Rows are points. Each copy is the shape, with its points in the same order, turned, moved and blurred by noise. Some copies are also mirrored. Which?

Shape, 6 rows:
[[-35 -46]
 [ 12 -27]
 [  2  -1]
 [ 15  33]
 [-21 -30]
 [  6  30]]
Copy 1 (6 x 2):
[[-24 -48]
 [-12  12]
 [  9   3]
 [ 49  23]
 [-13 -23]
 [ 47  10]]
Copy 1 is: mirrored
Copy 2, 6 rows:
[[-57  -5]
 [ -3 -25]
 [ -7   3]
 [ 27  27]
 [-36  -5]
 [ 19  31]]
Copy 2 is: only turned

Shape, 8 rows:
[[-27  -3 -20]
 [ 35  -6 -34]
 [ 12  28  13]
 [-37 -31  40]
 [-11  15  -4]
 [ 34  10  -4]
 [  7  39   6]
 [-44  14  24]]
Copy 1 (8 x 3):
[[-18 -33  -9]
 [ 22  -4 -43]
 [-29  21 -21]
 [-18  -9  52]
 [-28  -9 -17]
 [  7  27 -34]
 [-38  23 -38]
 [-56  -7  17]]
Copy 1 is: only turned
Copy 2 (8 x 3):
[[  6 -20 -21]
 [ 48  30 -10]
 [ -7  37  -3]
 [-25 -27  42]
 [ -7  10 -20]
 [ 19  44  -2]
 [-13  42 -23]
 [-41  -6   0]]
Copy 2 is: only turned
Copy 3 (8 x 3):
[[-12  36 -13]
 [ 31  -3 -59]
 [ 37   7  15]
 [-44  -5  29]
 [ 16  27   3]
 [ 41  -7 -15]
 [ 42  21  12]
 [-14  30  34]]
Copy 3 is: only turned

Shape:
[[-33   8 -11  -8  30 -27]
 [-38 -18  28 -32  13 -30]
 [-40 -28 -24 -38 -19 -14]
 [-31  -9  -1  11 -28  -4]
 [-14 -12 -30 -35  20  45]
 [-18  38 -13  16 -40  23]
 [ -3  -9  -8   3 -23  30]
 [-32 -14  34 -19  14  16]
 [ 21  49  30   1  36   6]]
Copy 1 (9 x 6):
[[-28  -5   0  21 -10  35]
 [-41 -31  38  -7  -4  41]
 [-31 -33 -10 -40 -27  22]
 [-24 -19  12  -8 -19 -21]
 [ -5   1 -32 -39  29  25]
 [-15  32   6 -12 -21 -45]
 [  3  -5   3 -29   4 -24]
 [-31 -13  33 -16  30  12]
 [ 13  44  49  20  19  20]]
Copy 1 is: mirrored
Copy 2, 9 rows:
[[-10  34  -6 -12   8 -29]
 [-27   7  -6 -60  -2 -24]
 [ -3  16 -52 -41 -36 -23]
 [-24  -3 -31  -7 -20  13]
 [ 46  33 -44 -38   2  14]
 [-13  32 -17  18 -34  50]
 [ 15  -2 -30 -12 -22  36]
 [-12   5 -14 -56  14  18]
 [ 11  31  54 -14  14  25]]
Copy 2 is: only turned

Shape:
[[ 15  10   0   7  -8   0   2 -11  23]
 [ 13  14  -7   9  10 -22  10 -10 -13]
 [  9   9   1  26 -10 -11  11  12  -7]
 [ 11  -8   7 -10  11  -1  -6  -2   2]
 [ 13 -16  -5   4   3   6 -10  13  -3]
 [  7   0  -3   1   8   7  18  -9  -4]
 [ -9  -7  -7 -14   9  -4   1  -8  -6]
 [  8 -21  14   2   1 -12 -10  -1 -12]
 [  3  15   5 -12  11   4  26   9  -6]
 [ -2  12   4 -15   0  -9   3 -11   9]
 [ 13  16  10   7  -1 -18   1   4  13]
 [ -5  15   1  -4   4   7 -10  -5   0]
 [ 11  11  -6  -8 -23   0   0  58 -12]
 [ 12  -5   2  -7  -5   5 -10 -10 -11]]
Copy 1:
[[ 14   2  17   7  -2  10  -9   8  18]
 [ 22  22 -11  23  -5  -8   5  -1   9]
 [  6   5 -11  20  -7   6  14  25   9]
 [  9   3   4  11   8   3 -11  -5 -13]
 [ -1   2 -13   9  11  14 -16   8 -12]
 [ 14  -1  -7   8   5   8   7 -12   6]
 [  6   1 -10  -5   3  -9  -6 -13  -9]
 [ -2  -3  -7  23  -6  -4 -12   3 -22]
 [ 23   5  -4   2  12   8  26  -3  -6]
 [ 18  10  14  -3   1  -7   0  -5  -3]
 [ 17  12  14  17   1  -5   3  17   5]
 [ -5  16   7  -3   4   1   2  -3   2]
 [ 10  21 -19  -7   7  24  12  52 -27]
 [  0   9  -2   6  -8  13 -11  -9 -11]]
Copy 1 is: only turned
Copy 2 (14 x 9):
[[  0   2  20   6 -12  -6  16  -2  11]
 [ -5  -1  13   5  16 -33   1   2  -9]
 [ 15   6  26   4  19 -15  -6  16   5]
 [ -6 -12   5  -8  -5   1   0   4 -15]
 [ 13  -3   8   1  -4   8  -8  13 -21]
 [ 11  -4   0  -7   6 -12   3 -10  -3]
 [ -6 -11 -16   2   4  -5  -6   3  -6]
 [ -4 -14  13  -8  -4  -4 -24  13 -12]
 [  7  -6  -3 -19  24  -9  18   3  -2]
 [-17  -7  -1  -2   1  -8  12   5   8]
 [ -9  -5  29   2   7  -9  13  13   4]
 [-13  10  -1   1   7   6   3   1  -1]
 [ 25  15   6 -11  20   7  11  60 -10]
 [ -4   6   1  -9 -12  -5 -10   6  -9]]
Copy 2 is: mirrored

Shape (15 x 11):
[[  5 -12  19 -18  21 -39  11  -8 -24  34  -9]
 [ -5 -12  -3  21 -26   9 -14  27  34   7   1]
 [ 18  14  20 -19  20  -6  -4 -28 -26 -16 -20]
 [ 10  -5  19 -13  27 -27  -2  -8 -26   3 -26]
 [ 20  28  12 -30  -2 -14   8  -2 -35  -2  -6]
 [-17  32 -14  34 -13 -12 -39 -15  25  11   1]
 [ -6 -20   1   4   0 -21 -24   4  13  -1  -9]
 [ 35  -2  11   3  44 -16  10   5 -23  -2 -10]
 [-29  -7  -3  41 -19  25 -15  -7   2  12   7]
 [ 11  17  27 -24  25  14   9 -19  15   4   9]
 [  6   1  26  -2  12 -38  33 -16 -10 -17 -14]
 [-38  19 -20  36  -3  -3 -18  21  19   5  17]
 [-28  -1 -42  12  -8 -13 -29 -17   6 -10  29]
 [ 19  -2  -2 -27  29 -11  36  -9 -11  12 -48]
 [ 15 -12 -16  34 -17 -13  -3  -5  16  21   9]]
Copy 1:
[[ 10 -43 -13  -2  23   6   7 -27 -36  21  -9]
 [-36  10  -9  -8 -14  14  -3   2  40  13   8]
 [ 24  -8  -1   8  33 -17  -5 -15 -10 -26 -28]
 [ 13 -35 -19   9  33  -9   5 -17 -10   0 -14]
 [ 29  -5  10   4  13   7  29 -22 -20 -12 -24]
 [-33  56 -18  -3  10 -10 -17 -19  16  23   4]
 [-29 -15 -21   6  13  -5  -5 -23  16   5  13]
 [ 37 -28 -23  -4  17 -11   3   0  -9  -4   2]
 [-42  25  -2  15   5  19 -33  17   6   3   2]
 [ 10  -5   8 -47  12  -9 -15 -11 -14 -16 -18]
 [ 11 -28   0  15   2 -39  13  -9 -21   8 -24]
 [-49  38 -24 -10  -1   6   8  21   8  18  20]
 [-42  38 -26  17  -3 -10  -5 -24  -5 -18  27]
 [ 28 -42 -42  -4  -5  -2   8 -21 -13  -4 -48]
 [ -8  12 -21   7 -16   8 -25 -15  15  27  21]]
Copy 1 is: mirrored
Copy 2 (15 x 11):
[[  7  10  34 -26 -25   5 -11   3   9 -30  30]
 [  8 -31 -32  18 -29 -17  12  24   8  17 -11]
 [ 14  13  21  -6  36  14  -5   0  -3 -26   2]
 [ 11   5  27 -15   3   7  -4  14  -1 -42  11]
 [ 21  33  14 -21  18   4  11   4  -9  -4  13]
 [ -9   3 -20  37  -2 -60  -9   6  14  -3 -14]
 [ -2 -29 -11   0 -11 -19   4  13   3 -24   3]
 [ 35  17   8   5  -2  23   2  14  12 -46  22]
 [-11 -18 -23  45 -19 -12 -22  16 -15  18   0]
 [  2   8   5  -2  20  25  -4   1  41   5   4]
 [  6   0  40   8   6   9  30   2   3 -24  30]
 [-20   6 -42  38 -20 -32   6  29   4   5  10]
 [-25  -7 -48  20   2 -35   1 -15  -9 -10  18]
 [ 11  20  33  -7 -20  38  17  -9   4 -40 -14]
 [ 23 -16 -17  27 -33 -26   1 -12   8  -2  13]]
Copy 2 is: mirrored

Shape:
[[ 22  -2   6 -22 -13  23   8  18  27  15  -4 -12]
 [ 33   9  18  10  23  -9 -13  -7  23  -4  -4 -25]
 [-19 -20  33  -5  15   6 -13 -19  -5  -4  -6   1]
 [-10 -21  13   1   4   3   7 -22 -27  15  14  29]
 [  7  17  -2 -20 -14  11  18  26  48 -29   5 -20]
 [ 13 -33  -5   4  27   3  -3   2   6 -12 -12  18]
 [ 10 -13   9  -8   0  11 -12 -19 -16 -12  19  27]
 [ -8  -5  23  14  -3   4  13  -7   7 -10  19  12]
 [  2   7  26 -17 -13  -6   5  40  26  21  18  -4]
 [ 12 -10  35  14  14  -6  26  -7   1 -11 -14  33]
 [ -3   7  -8 -28  12  -5 -19 -12  13  -1 -23  17]
 [  0 -10   7  21  -4 -13 -23  -9 -25 -13 -13  22]
 [-13 -43 -12  -8  -4 -15  10 -10  -9   1  -5   9]
 [ -8  -2 -15  -2   9  -3 -23 -14  29  16  15  16]
 [  3  40  -8 -13   0  21  19  30  26   7   6 -32]
 [  5 -34  12  -9 -15  -8   1 -19   3   0  -2  22]
 [-13 -17  17   4   6  15 -12  12  -3  -4  13  22]
 [  0  20 -12  -7 -31  36  11  27  59  14 -13 -25]]
Copy 1:
[[ 29 -21   8 -18  15  26  23   4   0  16  -1   4]
 [ 19 -30 -18  11   3  19 -18  -2   2  -4 -25 -11]
 [ 14  12  -5  -8 -15  -8 -13 -28  10  17 -29  15]
 [ -6  18  -5   4 -18 -11  27 -26  20   0 -20  33]
 [ 16 -24  21 -15  20  19  -3   1 -10   3  35 -22]
 [ 17 -10   5 -25   3 -11  -1  -6  -1 -24 -30  32]
 [ 10  -9  -2   7 -20 -15  18 -31  -4 -11  -4  37]
 [ -8  -3  15   0 -18   8   1 -27  16  -6  -8   7]
 [ 10   6  22   3   1  42  15  13  -2  13   6   3]
 [  2   4   7 -21 -34  10  10 -20   6 -36 -30   2]
 [ 28   6 -23 -20 -15 -18  -6   9  -2   4   7  17]
 [-12  -6 -13  -2 -32 -15   2  -8 -19  -3 -32  36]
 [ -1   8  12 -12  -1 -41  25  -5  10   3 -23  16]
 [ 12 -10 -12   8 -11  -8  -8  14  34   1  11  32]
 [ -1 -15 -14  -5  39  40   5  -1  -3  12  34 -12]
 [ 13  -8  14 -12 -27 -23  30  -8  13   1 -21  17]
 [ -3   3  22 -10 -10   7   0 -19   4  -2 -12  40]
 [  8 -41   8 -39  26  33  15  20  14  32  27 -11]]
Copy 1 is: only turned
Copy 2 (18 x 12):
[[  1   1  25 -37 -25  19  10   4   7 -20 -10   2]
 [  9  14  45 -25  32   5  16  -1   5  -9 -14 -16]
 [ 12 -15  43  17   2 -11  -8  -4 -20   7   3   3]
 [ 21  -4  10  17 -12 -18  -9 -16   5  24  24  15]
 [-29  -5  17 -27  -6  10  26  19   5 -60 -14 -10]
 [ 26 -14  29   3   7   5 -12  29  19  -4  16  -5]
 [ 15  10  14   2   5 -15   2   7  -5   5  24  30]
 [-16  -5  23   8  -1 -14   9 -15   5  -7  19   8]
 [-15   8  16 -20 -21  15 -15 -29   6 -33  -7 -10]
 [ -1  -9  33  28  10  -4   2  -6  42   6  -3  19]
 [ 15  -7  -5  -5  13   8  -8  20  -9   2 -23  -2]
 [ -5  24  18  23   6  -5 -10  19   6  31  14  -2]
 [ 17 -10  16   6 -26 -32 -17  23  12   6  12  -8]
 [  4 -15  -5 -33  16  -3 -17   0 -10   3  16  -7]
 [ -7   4   3 -27 -12  29  41 -13  -1 -39  -4 -31]
 [  3  -7  22  -2 -13 -26 -15  16  10  13   2  18]
 [ -1  -1  22  13  -3   9 -15  -2  -4  -6  27   9]
 [-37 -15   8 -53 -33  39  31  10  -5 -25  -9 -22]]
Copy 2 is: mirrored
Copy 3:
[[ -2  18 -15   5  -4  11 -14 -10  22  41  24 -12]
 [  9 -14  23   6  24  13  -3  -3   0   8  25 -37]
 [  3   8  26  10  12  24  13  -3   8  -8   5  28]
 [  5   2   3   5   7  -5  25 -25  -2   0 -18  38]
 [ -6   4 -39   8  -2  31 -25  17   1  24  42 -20]
 [ 15 -22   5  -1  32  10   0  13  18  18  -9  18]
 [ 26   2  -1   9   7   9  -2 -13 -19  11 -19  27]
 [  0  -2  -8  22  17   8  12  -6 -14   3  22  22]
 [-17  30  -9  -8   3  -2   4   1  -5  41  42  -3]
 [ 25   0 -13  20  40   2  36   6  10   3   9  15]
 [ 20   7   3 -22  -7   3 -10  12  20 -11   1   2]
 [  5   2  13  15  19 -11   6  11 -12 -10 -26  12]
 [ -8 -21  -1   1 -14   6  22  10  13  15 -17  30]
 [  5 -14  13 -12  -5 -12 -21  -8   1   0  22  17]
 [-29  17 -33 -11  10  21 -24 -20  10  12  39 -30]
 [ 18  -6   3  19 -11  -1  16   8   5  16  -5  27]
 [ -4  12   4   4  22   9  -6  -1  -8  15   1  35]
 [-29  18 -30  19 -12   4 -47  -5  36  27  44 -17]]
Copy 3 is: only turned
Copy 4, 18 rows:
[[ 21  22 -10   6   8 -11  16  -4   3  32   4  11]
 [ 32  16  13 -28   4 -11  15  -1   6 -17  -9 -18]
 [  1 -29  32 -11  13  -4  -7 -22   8   2 -18  13]
 [-34 -30  15  -6   8 -11 -13 -23  -9   3  15   6]
 [ 16  29 -11   4   2  -8  27  29  45  14  -7  20]
 [-21 -11  14 -29  -8  -2  25 -11   0  20 -20 -12]
 [-21 -18   0 -30   6   7  -8 -25  12   6  13   9]
 [-15  -6  16  -6  -5 -14   4  -6  16 -13   6  21]
 [ 19  11 -12  -2   7 -39   5  20  -8  13   3  37]
 [-26 -16   6  -6   1  -8  36 -21  -7 -25 -10  11]
 [  0 -18 -20  -8  12 -10  -9 -13  18  15 -31 -17]
 [-17 -25   3 -22 -19  19 -16 -12  -8 -11 -16  -3]
 [-22 -42  14   0  -4   0   5   8   0  25   4  -9]
 [ -2 -10  -3 -18 -14 -39 -17 -11  24  18  -5 -13]
 [ 12  54  -7  16  17 -21  -1  25  20  12  -7   7]
 [ -7 -39   0  -7  -7  -1  13 -15   4  14  12   6]
 [-19  -9  14 -22  -5 -12  -7 -13   3  15 -11  30]
 [ 33  47 -12  37 -19 -19   8   7  28  34  -9  13]]
Copy 4 is: mirrored
